Each row of a before or after table is a point. The points were changed in one or more steps. Then noise was added and the rows were shuffled. The steps act on columns, c1 being the first. What was done? A step turns or swaps two columns, mirrors them in a line or flattens them onto one, adds a multiple of one to another, or multiplies or shifts one. Angles are multiples of 10 degrees, from the lower column toward the higher: turns from -170 to 170, lines from 10 to 170 but not 90. Use the fewest steps. Two steps may share a column if one is a turn and the other turns, adds or multiplies; they go together, in the order done. Otherwise the lowest column goes first.

Before:
-5.1 5.5 -1.8

-3.6 -2.8 -7.1

-3.6 8.0 -3.7

2.3 -5.2 1.9

5.4 -2.1 -0.7

3.1 0.2 -6.4

-0.2 -2.5 -2.6

2.0 -6.5 5.9

-1.9 -3.0 2.6
After (9 x 3):
8.4 -2.4 -3.8

-2.2 -3.7 -7.0

-2.5 -0.3 -2.9

-3.2 4.9 -1.0

-0.1 3.1 -6.3

-5.5 1.2 1.7

-6.6 0.6 6.0

6.0 -3.9 -1.7

-2.3 -2.5 2.5
Steps: mirror c1 and c2 in the line at 50 degrees

Before (8 x 4):
-5.0 -1.6 -7.4 -5.7

5.9 0.0 5.7 5.1

0.0 2.7 -7.0 -0.8

1.1 2.9 -3.8 -4.3

-1.9 -5.0 0.9 3.2

1.1 -0.8 9.1 1.0

2.6 -1.7 -6.0 -6.8

-0.3 -2.9 -1.6 1.4
After (8 x 4):
-2.6 -6.0 -0.6 -2.8

1.9 0.0 -5.0 1.2

0.4 -2.0 -2.7 0.6

-1.3 -3.2 3.4 -1.6

0.1 -6.4 3.7 -0.2

-5.8 5.3 -1.2 2.1

-1.2 8.7 -2.3 0.5

5.1 -7.5 -0.2 -2.4
Steps: multiply c1 by -1; mirror c2 and c3 in the line at 40 degrees; multiply c4 by 0.4

Before:
-9.9 4.9 -1.8 4.0 0.2 -0.8

-18.0 2.5 -1.6 3.0 3.8 -4.3

0.3 -3.0 -7.0 3.7 -0.4 -1.8

-1.0 4.0 -2.1 -5.3 1.2 -4.3

-1.4 2.0 -0.3 4.5 2.6 1.7

-0.7 3.7 -2.5 4.7 -4.5 -1.8

-0.8 2.8 -2.7 2.8 3.0 -3.2

0.1 -7.3 -1.4 3.5 0.5 -2.6

-4.8 4.6 -0.9 -0.9 -4.3 -3.9

-5.7 4.6 -4.9 -2.7 3.7 -0.3

0.3 -8.7 -3.5 -13.2 -4.2 -0.8
After:
-1.2 3.9 -1.8 -5.1 0.1 -4.6

-5.0 4.4 -1.0 -1.0 -0.2 -3.9

-17.7 2.3 -1.8 3.2 -0.1 -3.7

0.2 -2.8 -6.9 3.8 0.0 -1.9

-1.2 2.0 -0.4 4.4 -0.1 2.1

-5.7 4.2 -5.1 -2.6 0.3 -0.5

-1.2 3.1 -3.1 3.0 -0.1 -3.1

0.1 -8.5 -3.4 -13.4 -0.1 -1.1

-9.9 5.3 -2.1 3.9 0.2 -0.7

-0.7 3.4 -2.3 4.5 0.1 -1.6

-0.3 -7.2 -1.2 3.5 0.0 -2.3
Steps: multiply c5 by 0

Before:
4.2 -0.8 4.5 -0.1 6.1 -1.1 -1.9 -1.5 -9.7

2.4 -4.7 -2.5 -3.7 -1.2 2.3 -8.6 -7.6 3.2

-5.2 -6.7 -2.2 -7.7 -0.4 -2.4 1.6 -3.0 13.5

7.7 2.4 -1.2 -0.6 12.6 0.3 5.3 -2.9 3.2

-2.6 -0.2 0.5 2.2 3.1 5.3 -2.9 -4.1 7.1

-1.6 -3.1 5.9 -3.5 3.0 -0.5 -4.6 -3.5 0.2

0.5 -3.9 4.5 -2.8 -5.2 2.8 1.2 -0.8 4.5

2.3 -0.3 -4.8 -1.4 -8.2 -2.3 1.9 -3.0 -0.6

-0.4 2.2 1.8 2.9 8.3 -1.4 1.9 -6.8 0.6

5.2 2.6 6.8 -6.7 5.7 -6.4 -0.4 -5.4 1.2

9.3 -4.0 1.6 -0.4 0.9 -7.0 -8.0 -0.5 6.7

0.7 5.6 0.2 -2.6 -0.2 -3.2 0.4 1.0 1.4

-1.6 -2.4 5.0 3.4 3.5 8.7 0.0 -8.2 3.7
After (13 x 9):
1.6 2.3 1.4 3.2 8.5 -1.4 2.1 -6.8 0.3

-3.3 -4.6 0.1 -3.9 -0.7 2.6 -8.3 -7.9 3.2

-7.1 2.0 3.9 -0.9 12.5 0.3 5.1 -2.6 2.9

-4.8 -0.1 -2.3 -1.7 -7.6 -2.1 2.6 -3.2 -0.6

2.6 -6.8 -5.0 -7.8 -0.4 -2.1 1.2 -3.1 13.3

4.2 -3.0 2.8 3.0 3.6 8.5 -0.2 -8.0 3.7

-0.5 -0.2 5.9 0.2 6.0 -1.1 -2.0 -1.5 -9.8

2.2 -3.9 3.5 -2.4 -4.9 2.7 1.2 -0.6 4.4

-5.8 -4.3 6.5 -0.3 0.8 -7.0 -7.8 -0.4 6.4

-0.1 5.7 0.6 -2.9 -0.6 -3.2 0.1 0.8 1.9

0.6 2.7 8.2 -6.5 5.6 -6.9 -0.1 -5.2 1.5

5.0 -3.2 3.7 -3.8 2.4 0.0 -4.6 -3.2 0.6

2.0 -0.6 -1.7 2.0 3.3 5.7 -3.1 -4.2 7.4
Steps: mirror c1 and c3 in the line at 70 degrees
